Each point is reached from the start by the listed moves, each made once or not at all, plus a little noise. Is the number of moves made odd or even? Then give how often each move was made.

Moves:
(1): [ -5.2 -25.8  14.5  21.8 -42.0  -7.6]
(2): [  9.1  -2.9  -3.1 -14.6 -28.2 -10.2]
(3): [-12.2   8.2   8.0   7.7  -4.3  -1.9]
Start: [ 1.1  1.3 -3.5 -3.1 -0.6 -1.7]
Points:
[ 10.2  -1.0  -6.2 -17.4 -29.5 -12.5] -> odd (0, 1, 0)
[ -6.8 -19.0  18.1  12.2 -75.2 -22.1] -> odd (1, 1, 1)
[-15.9 -16.2  19.5  25.2 -46.8 -12.2] -> even (1, 0, 1)

Moves:
(1): [ 27.0 -16.1  37.3   9.1  -7.5  -6.1  18.7]
(2): [ 17.3   5.7   1.7  20.5  -2.4 -15.8   0.0]
(3): [-13.2  11.8  25.1  16.7   1.2   1.7   8.1]
(4): [ -3.6 -14.8  -7.5  18.0   1.8   5.1  32.6]
(5): [ -7.4 -20.2  -5.1   5.8   9.9 -11.5  -6.0]
(6): [-14.4   8.3  -4.3  17.3  10.5  17.2  -7.5]
Start: [  8.6  11.2  12.9   0.9 -13.3  17.4  11.5]
Points:
[ 13.4  24.6  39.2  39.7 -12.8   2.6  18.3] -> even (0, 1, 1, 0, 0, 0)
[-5.0 21.2 41.9 18.3 -7.7 16.6 18.2] -> odd (0, 0, 1, 0, 0, 0)
[ 41.6 -32.3  41.5  53.8 -10.4 -14.6  57.2] -> even (1, 1, 0, 1, 1, 0)
[-12.2   3.0  33.1  26.1  -3.5   8.5   9.5] -> even (0, 0, 1, 0, 1, 0)
[-23.9  12.8  25.4  41.5   9.4  25.7   3.4] -> odd (0, 0, 1, 0, 1, 1)

Moves:
(1): [ 11.0  -4.2   8.2  12.7 -12.4  24.7   1.5  17.3  -4.8   9.6 -14.2]
(2): [-19.7  16.2 -13.0  -4.3  -4.5   0.8   2.3   8.5  -6.1 -12.2  -5.2]
(3): [ -1.1  11.7   9.7   4.6  14.5  10.3 -25.3   5.0 -28.7  -5.1   9.6]
(4): [-0.8 -9.3 12.8 36.4 20.1 -2.9 -0.2  1.7  7.8  7.4 10.2]
(5): [-12.3  -7.0   3.9  -2.1  12.2  20.1   3.1  -3.1  12.1  -1.7 -13.4]
(6): [-23.8  -1.9   5.7   0.0 -25.1  -6.4   3.5   6.9   5.7 -31.6  32.8]
(7): [  6.5  13.0 -53.2   1.9   1.7  16.0  18.1 -14.1   7.8 -14.1   5.4]
(8): [  7.0   8.5  12.1 -18.8  13.8 -12.2   5.7  27.4   0.8  -4.7  13.3]
(9): [-8.0  3.1  4.1 -6.2  5.0 -3.0  9.8 -8.2  0.1 13.1  6.0]
Start: [-13.1   4.4  10.0  -8.9 -25.5   3.6 -10.9  -8.4   5.7 -16.2  14.8]
Points:
[-57.2  21.4 -22.7   2.4  -7.9  17.0  21.7  18.9  36.2 -71.2  56.2] -> even (0, 1, 0, 1, 1, 1, 1, 1, 0)
[-33.9  11.7  35.4   7.1   8.3  31.3  10.1  33.3  17.6  -3.2  13.6] -> even (1, 1, 0, 1, 1, 0, 0, 1, 1)
[-27.8  16.0 -25.3  -2.9 -53.3  36.4  23.3  -5.8  17.3 -39.2  44.2] -> even (1, 0, 0, 0, 0, 1, 1, 0, 1)
[-45.1  25.8  25.9 -23.1 -48.0   6.6  15.1  42.4   2.3 -42.1  46.6] -> odd (1, 1, 0, 0, 0, 1, 0, 1, 1)

Moves:
(1): [ 20.6 -19.0 -14.9  -3.5  -2.1   9.3  34.3  -9.2  -3.1   0.5   0.2  27.5
  -8.0]
(2): [  0.0  11.7  -1.7 -11.0   7.0   8.8   8.9 -20.6   0.1 -24.3   7.0 -12.2
  -4.2]
(3): [ 30.6   5.6  12.0  -5.9  20.9  -8.6 -16.3   8.1 -31.1   6.0   2.9 -11.9
  -2.4]
(4): [ 13.9  -7.5  -5.2   9.5   2.5  19.4  16.5   9.7   2.7  -3.3 -10.6   3.5
   9.0]
(5): [ -0.5  11.3   3.6  -2.5  19.1  -9.7  -0.7  -3.4  -6.2  -0.7 -11.0   4.6
  -0.6]
(6): [  9.4  -4.6  -5.0   9.5  -5.0  24.4  30.2 -36.4  14.8 -14.3  10.8  33.7
  14.8]
(7): [-10.1  -9.2  -0.4   7.5 -13.2 -10.3   0.3   7.4 -12.3 -16.7   0.1  -1.8
   9.2]
(8): [-15.8  14.0 -21.7 -14.1 -29.9  11.3  13.6  22.5  -6.7   2.9  25.4  12.0
  19.5]
(9): [  2.5  -8.2  20.3  -4.9  29.3 -21.1  -7.6   3.4  22.4   9.3  -2.3 -21.3
  -7.1]
(10): [-17.0 -17.9 -13.3   7.9  -1.6 -21.3 -29.9   0.3 -16.5 -18.7 -11.8  -5.7
  10.4]
(11): [ 10.1  -2.7  -0.4   4.8  16.9   4.5  -4.5  11.5 -19.0 -10.8  17.4   3.6
 -12.2]
(12): [  7.6 -14.8 -10.9  -3.5 -13.0   6.3   8.5   8.7  13.1 -12.4  -4.9  17.9
   2.6]
Start: [  5.2   7.3  14.1 -12.2 -15.1  -1.1  -2.2  -7.9   5.6  -6.6 -15.1   5.1
  14.6]
Points:
[ 23.6 -13.7 -27.3 -16.9 -25.0   9.8  -6.1  39.5 -65.1 -83.6   9.5  10.7
  48.0] -> even (0, 1, 1, 1, 0, 0, 1, 1, 0, 1, 1, 1)
[ -0.7 -19.6 -42.9 -27.7 -42.0  -5.6  23.3  10.5 -13.5 -33.6 -17.0  61.4
  38.3] -> odd (1, 0, 0, 0, 1, 0, 0, 1, 0, 1, 0, 1)
[ 21.9  -6.8 -29.0 -11.8 -60.3  61.1  67.2  -2.9  29.0 -33.7   5.9  71.8
  60.7] -> even (0, 0, 0, 1, 0, 1, 0, 1, 0, 0, 0, 1)

Moves:
(1): [ -4.2  17.3 -24.0 -12.7   4.9  -8.1   2.2 -16.1  -1.9 -13.4   7.2  22.7
   6.1 -30.8 -14.9 -16.7]
(2): [-33.7   9.5  -6.1  26.8 -23.8   5.8   3.5   3.6   5.5  11.4 -17.2  -2.7
  11.2   5.2 -30.6 -18.5]
(3): [ -4.4  -4.6   2.1  19.4  11.1 -15.9   3.2  14.4   6.5  12.4  17.7  -9.8
 -10.0   2.9  -8.1   2.3]
(4): [-11.1 -20.6  -0.4   3.2  12.3 -19.7   4.9 -12.7  -2.4  16.6  11.4  -4.6
   7.4   3.2  -5.2  11.4]
(5): [-12.3  30.6  -9.5  -9.2  -5.0  10.0  -6.6  -4.2  19.7   3.0  -4.9 -14.5
 -14.0  17.5  24.4 -20.6]
(6): [-15.6   3.7   6.8  -1.9   6.0  12.4  -7.9   0.0 -22.3   9.0   8.1  -4.0
   4.2 -15.3   5.9  -9.9]
(7): [-15.4   1.7   2.7  12.2   4.8 -22.9  -7.6   4.2  -8.5 -17.5  -0.2 -16.4
 -15.7 -12.2   3.6   6.5]
(8): [ -3.8   3.6  10.5 -28.5 -14.1  -3.6 -12.3 -27.4  11.6 -15.1  25.7 -13.1
   1.1   3.0   7.4 -21.1]
(9): [ 18.1  12.1 -11.1 -29.8 -14.6  -5.0 -12.2  -0.1 -15.6  -0.7  -9.1  -8.8
  15.0   0.9   2.3  -3.8]
(10): [  0.0   0.6 -12.9 -11.0  -9.8  -5.4 -11.6  -2.8   3.8   5.1   6.2   6.0
 -26.0 -11.9   6.8   1.9]
(11): [ -0.9  19.5  22.6 -18.2   3.3  -0.8  39.0  19.7  12.1   1.3  -6.8  34.6
  -5.3   7.7  14.0  20.2]
(12): [-19.6  13.8 -13.3  -1.3   4.6   2.1 -23.4   5.8  11.0  14.3  11.6  -5.2
  -2.3  26.9   0.5  15.8]
(13): [ 17.2  -3.1 -21.4  -2.0  27.9 -16.2  11.5  -8.6 -28.5  -0.1  17.6  -9.7
 -20.6  17.9  13.2   6.0]
(14): [ -8.4  -0.2  -5.7  -7.6   3.4  19.0   9.4   2.0   7.9  -7.6   9.8  -0.4
 -14.4 -15.8   5.4   0.9]
Start: [ 1.8 -7.9 -3.1 -4.6  7.3  2.6 -5.2 14.0 -4.0  6.3  1.2  3.7 -5.8 -2.3
 -4.5 -3.0]
Points:
[-68.1  36.4 -49.9 -22.1 -15.2  17.2 -32.9   7.5  23.0  44.2   2.6 -34.0
  -2.2  38.9  -8.6 -18.1] -> even (0, 1, 0, 1, 1, 0, 0, 0, 1, 0, 0, 1, 0, 1)
[-55.6  26.7 -55.0  22.1  17.4 -24.4  -2.6  22.3   3.1  15.1  29.2 -45.1
 -94.9   1.3  10.2 -24.9] -> odd (0, 1, 1, 0, 1, 0, 1, 0, 0, 1, 0, 0, 1, 1)
[-17.3  -0.2 -73.7 -29.4  46.5 -43.8 -22.5 -20.3 -19.8  26.6  55.1   9.7
 -41.9   3.5  -7.5  15.4] -> odd (1, 0, 0, 1, 0, 0, 0, 0, 0, 1, 0, 1, 1, 0)
[-12.4   0.4   5.2 -42.6  15.4 -34.1  10.2  32.7 -25.0  47.5  27.9  22.0
 -18.7 -19.1  12.0  17.7] -> even (0, 0, 1, 1, 0, 1, 0, 0, 1, 1, 1, 0, 0, 0)
[-13.2   1.4 -32.4 -62.8   5.8 -30.1  -9.1 -26.7   2.2  -4.3  62.2  -9.5
  -1.5 -40.0 -17.3 -28.5] -> even (1, 0, 1, 1, 0, 0, 0, 1, 1, 0, 0, 0, 0, 1)

Moves:
(1): [ 19.5   0.3  -4.3  -9.3 -16.3  -7.2  -6.1  -0.3  -4.5   6.7  28.2  -7.1
  -1.1  -6.8  -5.7   1.4  -0.9  -5.5   3.3 -12.9 -19.0 -18.8]
(2): [  8.8  -8.2   0.9   1.2 -20.6 -30.4   1.0  -5.1   6.7 -10.6  -8.1  13.1
 -11.3  -0.7  11.9 -14.7   8.7  -1.9  -2.9   9.8  15.5  -2.0]
(3): [ -4.2 -14.4   3.9 -15.0  -5.8  12.7  -3.3 -26.9   8.7  -3.5   7.6  21.5
  10.1  -8.4  -6.0  10.8  11.7  23.5 -11.3  -4.5  -2.5  12.1]
(4): [-22.0 -12.6  -8.9 -16.9  13.5  -3.6  16.6   1.1  -2.4 -12.1  -2.1  -4.5
  -7.2 -11.6  -5.5   9.2  -7.8  -0.2   1.8 -17.3  -9.4 -11.6]
(5): [ 15.8  -8.4  20.2 -12.4  -8.8  -4.7  18.7   5.9   8.7   3.2  10.0  19.1
  -1.2  15.2 -14.1   9.1   8.5  -8.4   3.2   9.0  29.1 -27.9]
(6): [ 12.1  -7.2   0.3  17.4 -11.3  15.0 -16.9  -1.4   4.6  22.2 -14.4   9.6
 -13.2   2.3   5.9   3.0  21.2   0.3 -11.3   1.3   6.4   6.1]
(7): [ -7.3  18.4  -1.0  -2.1  -5.7  16.7  -2.1 -25.7  16.7   7.6   5.6  -1.9
  -1.6 -11.3  -9.9   2.9   0.6  -4.8 -10.6   6.0  -9.0   5.0]
(8): [ -7.1  -7.5 -17.5   9.5   4.1  -0.7  -8.4  10.7  12.2  17.8  -3.1   1.3
  -9.2  11.2  -5.3   5.3  -7.5   8.8  14.1  19.3 -32.6 -12.6]
(9): [ -9.5 -13.3  -4.1  -6.0  11.7   7.6   3.6  -8.7   9.2  23.7  -0.6  -6.0
  -4.7  -0.4  -5.0  -8.6  -3.3   2.7  -5.0  25.2   2.1   0.6]
(10): [-12.9  -3.7  -6.5  10.2   2.4  -1.2  -8.6  -0.5   5.5   2.0  -2.5  17.0
  -5.2  -1.3 -15.2 -13.8   1.8  -4.0   6.2 -21.4  -8.8  -4.4]
(11): [-11.7   3.9  -2.8  -2.1  -5.7   3.8 -12.3  -1.8 -15.1   6.9  -4.5   9.6
  12.2 -10.3  -1.4   7.7   6.7  -4.4   0.3  -3.6   4.1  -6.0]
(12): [-10.1  -5.0   4.7   9.8   7.3  15.4   0.0  -4.0   3.4  -0.1   2.8  -5.8
  -2.7  -6.8  15.0  -2.1   7.9   4.7   5.1 -19.9  29.4  15.4]
(13): [  7.3  26.8   9.8   3.2  22.3   0.2  17.7 -25.4  10.9  20.9  -9.5  21.6
  22.3  13.7   2.1  11.1  -4.7  -2.9  24.8 -19.4  -6.2 -20.5]
(14): [  3.2   4.2   2.0   4.3   5.3  12.2  -4.4  14.5   2.6  13.2  12.1  -2.6
   4.1 -20.8   8.1   4.2   1.3 -22.7  23.5 -19.6 -15.5  -9.1]
(15): [  7.0   6.6 -23.4   0.1  19.6   4.7   7.1  18.5  -5.7   6.7  -0.6 -18.1
  32.4  10.6 -10.6  22.9  17.7  10.7  14.0 -19.5  -0.7  30.5]
(16): [  9.3  -5.2   5.2  24.9  14.2  -4.5  15.3  22.6   4.3  34.4  23.0  20.9
   5.7 -12.3  -7.9  21.1  -5.2   9.6 -10.7  25.1  -8.0  -0.5]
(17): [ -5.2   3.0   2.1  30.9  14.7  -5.5  -8.0   0.1   0.9   9.3   6.7  17.2
 -16.1   0.8   9.1   4.3   8.3  -6.4   9.1  -1.0  -9.7  -1.0]
(18): [ 17.4   3.5 -22.2  -5.3 -18.4  26.1  15.5 -14.0 -17.2 -12.8  -3.4 -17.7
  23.4  17.1  -8.7   3.8   9.0 -14.3  -9.8  13.3  -6.4   1.1]
(19): [  5.3  -8.2   0.8  -0.6 -10.2  -8.5 -22.5  10.7   4.3   9.9  -1.3  15.3
   7.8   3.8  -1.4   6.2  -4.3  -2.8 -12.2  -4.6  -1.2  11.7]
(20): [  1.9  18.0   9.6  -6.0   2.5   3.1  19.3   0.5  17.8  -2.4  28.3  16.8
  -1.9  18.8   9.0 -13.9  -3.1   1.9 -17.8   1.1  -6.8   7.6]
Start: [  5.6   6.5 -21.1  14.1  24.2   1.8   0.9 -12.2 -24.6  -8.1   8.2   8.6
   8.3   5.2   9.3  -9.8 -10.2 -16.2  -2.3 -16.4   4.9  16.2]
Points:
[ 14.6 -23.0 -81.6 -29.4 -26.5   8.6  -4.3 -40.7  -6.4  12.7  33.7  55.6
  56.6  11.9 -62.6  40.1  33.6 -19.9  -5.9 -43.1 -35.6  -7.6] -> even (1, 1, 1, 1, 1, 0, 1, 1, 0, 1, 1, 0, 0, 0, 1, 0, 0, 1, 1, 0)
[ -0.5  40.1 -92.4   6.4  43.9  65.6  26.6 -58.9   7.7  78.4  29.7  29.4
  54.2  36.9 -41.4  21.1  19.2 -28.2   7.8 -45.1 -81.0  -6.7] -> even (1, 0, 0, 1, 0, 1, 1, 1, 1, 1, 1, 0, 1, 0, 1, 0, 0, 1, 0, 1)
[ 21.1 -34.4 -72.1  31.3  17.8  20.6  27.6 -17.5 -20.2  19.2   7.1  49.4
  41.2   1.0 -27.9  32.0  47.0   7.3 -25.8 -29.2  -9.2  47.7] -> even (0, 1, 1, 1, 0, 1, 0, 0, 0, 1, 0, 0, 0, 0, 1, 1, 0, 1, 0, 0)
[-43.2  12.8  -9.7  45.6  94.9  56.4  23.5 -65.8  14.8  91.3  49.7  78.6
  30.9 -62.5   8.8  52.3   4.9 -16.2  24.3 -45.2 -19.2   0.3] -> even (0, 0, 1, 1, 0, 0, 1, 0, 1, 0, 1, 1, 1, 1, 0, 1, 1, 0, 0, 0)

Moves:
(1): [  1.2  -7.4 -22.0  -3.7 -24.2   1.0  31.5 -13.3  48.3  28.6  -4.9   8.0
   9.5   4.7  -7.3 -15.4  18.4  11.1  16.8   1.4   0.7  12.7 -14.0   4.7]
(2): [ -8.5  23.0  -2.7 -12.9  21.9  -5.9 -11.0 -15.2 -18.9  -0.3   5.5  -0.1
   4.9  18.2 -10.9  -3.7  19.0 -33.6   2.1  -6.9   1.7   3.5   1.5   1.4]
(3): [ -5.6 -19.2  11.4  -5.4  11.5  -8.6   4.4 -13.1  -0.1  -9.1   3.9   6.5
   9.6 -29.6 -17.8  -2.8 -17.0   7.8 -10.5  -6.7  -5.4  -2.4   2.8  -3.0]
(4): [ -3.4   0.6  -5.6 -18.9  -4.2  11.7  14.1   2.6  -2.8   5.0   5.3  -5.2
   8.5  -4.8  15.8  -8.0  -5.4   6.9   2.5  11.4 -25.1  10.4   2.5 -11.4]
(5): [ -1.1  -0.3 -11.5  10.8  -9.9  -5.0  -0.2  13.4  -6.8   0.3  -4.2 -22.7
  12.4  -3.4 -22.7  -3.7  10.2   6.8  -2.6 -11.2 -11.8 -10.7   6.9 -11.2]
(6): [  3.4   0.3  -0.7  -0.2  -2.6 -23.3  -5.2   0.3  17.2  16.2  10.1 -10.3
   4.5  -0.5  -6.4   1.9  -6.2 -21.4  -4.6  -5.4  14.2   0.8  -8.8  -4.3]
(7): [-16.0   8.4   5.6   7.2   2.6  -3.4  -5.7 -14.1  -3.3   0.7  -3.4  24.2
 -13.8   1.5 -19.1   4.7   1.7  13.7  14.3 -16.4  -3.8 -16.0  30.5 -11.7]
(8): [-22.3  21.3  -8.8 -15.0 -14.0  -3.4   1.1 -18.3   3.8   8.6   4.8  -8.5
  -7.6  -1.9 -37.4   0.7 -30.4 -13.0   2.1  -4.5   2.1  10.3  -3.6  -5.1]
(9): [-12.4 -10.5 -15.7  -3.7  -5.3 -11.5   5.8 -15.3   6.7   0.8   4.2  -6.2
   3.3   1.0  13.1  -8.7   1.2 -10.6  -0.3   3.6  -7.2  -2.9   3.1  19.1]
(10): [ 14.2  -4.3 -19.0  -1.1   6.7  -2.0 -13.0  22.4   6.0 -17.3  13.9  -2.0
  -4.7 -11.3  20.5  -8.2   8.0   4.1  -9.5  -6.6   2.0   2.5   0.2   8.1]
(11): [ 13.0  15.3  28.4  -2.0  23.8 -10.3  12.5  -1.9   1.5 -12.8   8.1   8.5
  -7.5  -8.9   2.3  -5.9  -4.5 -24.0   8.0  19.6   2.7   3.5 -18.1   7.5]
(12): [-26.0  15.4 -13.7  -2.2  -7.9   2.4  -8.1  19.2  -2.9   9.1 -23.8  -5.8
  -5.3  14.6  -0.8   1.9  -3.7   3.2   8.9   1.7   8.9 -13.3  -3.2 -11.3]
(13): [ -6.2   1.3  -4.5  -5.3   8.3  -7.1   3.6  -3.4  -2.2  -5.0  -1.3  -5.1
   0.1 -10.7  -3.6  11.1  -3.3  -1.9 -21.7   5.6   5.2  -5.9  19.7  -3.7]
(14): [ -1.0   6.6   2.5 -21.9   0.2 -16.3 -13.5  -9.1   9.0  -4.1   5.9  -9.0
  15.5  -8.5  -2.5  14.9  -0.7  -3.3   8.8  24.8  10.0  14.8  -3.8  -3.6]
(15): [  0.7  -3.8  -3.0  13.5   6.0   5.6  -1.0  -2.1  -2.8  -4.3  11.2  -0.7
  -2.2  -2.3  11.8  -3.0  -2.6  -8.4  -0.4  -2.3 -14.2   7.1  -8.2  -6.2]
(16): [ -0.2   2.3   9.7   0.3  -2.0  -6.9 -15.5 -22.6   2.0 -16.1  17.3 -30.7
   0.2  18.4  -0.4  -4.7  30.5  -5.4 -13.3 -22.7 -33.7   1.4  13.3  -6.4]
(17): [  0.7   7.1 -10.6   0.6   7.6   6.3  -0.4  -8.9   0.5  -1.4 -16.3  -5.0
  -5.2  13.8  10.7  -0.3  -7.2 -18.4  16.3  -6.1   8.2 -11.1  -1.9   2.3]
(18): [  5.4  10.2  -1.6 -10.8  16.9 -11.9  -0.2  -6.4 -13.2   7.9  -0.2 -10.4
 -10.5  -7.1   4.8   4.5   3.3  -2.3   5.3  14.4   0.6   1.8 -21.2  -4.8]
(19): [ -1.3   4.3   2.9   4.9   0.1  -1.8 -13.0  -5.8   7.4   9.7   0.8   5.6
   8.4 -15.5   7.0  -3.8  -1.7  -3.5  -6.0   3.3   6.9  -9.4  -3.1   8.1]
(20): [-16.3   3.9  20.5 -11.4  -2.1  15.0  27.1  -2.1  -7.6   2.1   2.9  19.1
 -14.6 -20.7  -6.1   9.1  -7.9 -13.3  19.6 -18.2 -15.1 -12.4  -8.8  -2.1]
(21): [-11.0  -2.8   7.6   7.2  12.4 -20.9 -13.3  15.3   8.6   8.0  -6.7  -9.2
   3.6 -14.0 -21.6  11.5 -13.4   4.0  -2.9  -2.7  18.6   6.5  25.7  14.6]
(22): [ -2.2   7.5  -1.4   7.8  -9.1  25.4   1.3  -5.1 -22.1 -15.1   5.7   1.1
  -9.4  15.2  17.3  -5.8  17.6  21.1  19.2   3.8  22.5  -4.2  20.4  -9.9]
(23): [-15.2  -0.7  -6.8  -4.9   3.2  19.3  -1.8  -1.4   1.5   2.2  -4.9  -5.5
  -5.2   7.4  -8.5   2.9  -2.8  -5.4   8.9   6.2   4.2 -25.3   6.0   5.5]
(24): [  5.6  12.1  -2.3   3.9   6.3 -10.7  -2.0  -5.0   3.7  -1.0  13.2   2.1
   4.6  12.6  -2.4   7.3  -2.6  23.3   4.1 -12.2  -3.9  12.1  -9.9  -9.6]
Start: [ -0.5   6.8  -9.7   8.8 -17.9   3.9   2.9   1.9  -4.2  -7.0  -7.8 -20.0
   3.2  -0.7 -17.0   2.8  11.9  -0.5 -22.5 -11.4  -3.8   2.7  17.0  18.9]
Points:
[-80.3  60.7   0.4 -30.5  17.4  10.0  21.5 -54.7 -47.2 -37.3  27.3 -59.4
  14.8  -7.2 -34.7 -13.3  41.5 -29.0  -2.6 -34.2 -54.2 -52.8  50.0  -7.0] -> even (0, 1, 1, 1, 1, 0, 0, 0, 1, 0, 1, 1, 1, 0, 0, 1, 0, 0, 1, 1, 0, 1, 1, 1)
[-50.2  42.5 -23.4 -27.7 -28.4  -3.1  50.5 -64.6   9.9  10.4  13.3 -75.2
   4.0 -16.5 -85.8  -5.8   7.0  27.9  35.0 -64.7 -46.6  16.4  28.9 -23.7] -> even (1, 0, 1, 1, 1, 0, 0, 1, 0, 0, 0, 0, 0, 0, 0, 1, 1, 1, 0, 1, 1, 1, 0, 1)
[-90.6  77.3 -62.3 -36.6   8.2  -5.9 -14.1 -12.2 -25.6  14.0 -12.9 -61.4
 -45.0  14.1 -42.2   6.7 -10.7 -85.3  42.4 -32.0  55.0 -39.6  25.7  31.7] -> even (0, 1, 0, 0, 0, 1, 0, 1, 1, 1, 0, 1, 0, 0, 0, 0, 1, 1, 0, 1, 1, 1, 1, 0)
[-49.3  43.6 -32.7  -5.8   4.3 -40.8 -38.7 -48.8  -6.0  -3.9  30.2 -38.0
  37.1   4.4  -9.7   2.3  15.2 -27.6  -1.7  -8.0  29.9   8.8   7.1  -3.4] -> even (0, 1, 1, 0, 0, 1, 0, 0, 1, 0, 0, 1, 0, 1, 1, 0, 0, 0, 1, 0, 0, 1, 0, 1)
[-27.7  82.9   6.4  -2.7  48.6 -47.5 -30.4 -51.3 -37.6 -10.2  13.2 -79.0
   0.1   2.1 -44.9   0.3  52.3 -59.4  -4.2 -23.8   2.2 -27.0  83.4 -10.9] -> odd (0, 1, 0, 1, 1, 1, 1, 0, 0, 0, 1, 0, 1, 0, 0, 1, 1, 1, 1, 0, 1, 1, 0, 0)
[-46.8  22.1 -36.9   9.4 -11.4   6.5 -43.0  22.4 -11.9 -31.4  13.6 -86.6
  23.9 -10.0 -30.7  -9.0  31.2  62.0 -23.7 -48.3 -20.4 -30.4  79.1  -6.6] -> odd (0, 0, 1, 1, 1, 0, 0, 0, 0, 1, 0, 1, 0, 0, 0, 1, 0, 0, 1, 0, 1, 1, 1, 1)
[-33.5  72.4   1.7  -0.1  12.3 -26.1  28.0 -55.1  17.7 -22.8  53.8 -22.6
 -49.3 -24.3 -58.4   8.2  26.6   8.1  18.7 -53.1 -19.6  23.0  43.9  -4.6] -> odd (1, 0, 0, 0, 0, 0, 1, 1, 0, 1, 1, 0, 1, 0, 1, 1, 0, 1, 0, 1, 1, 1, 0, 1)
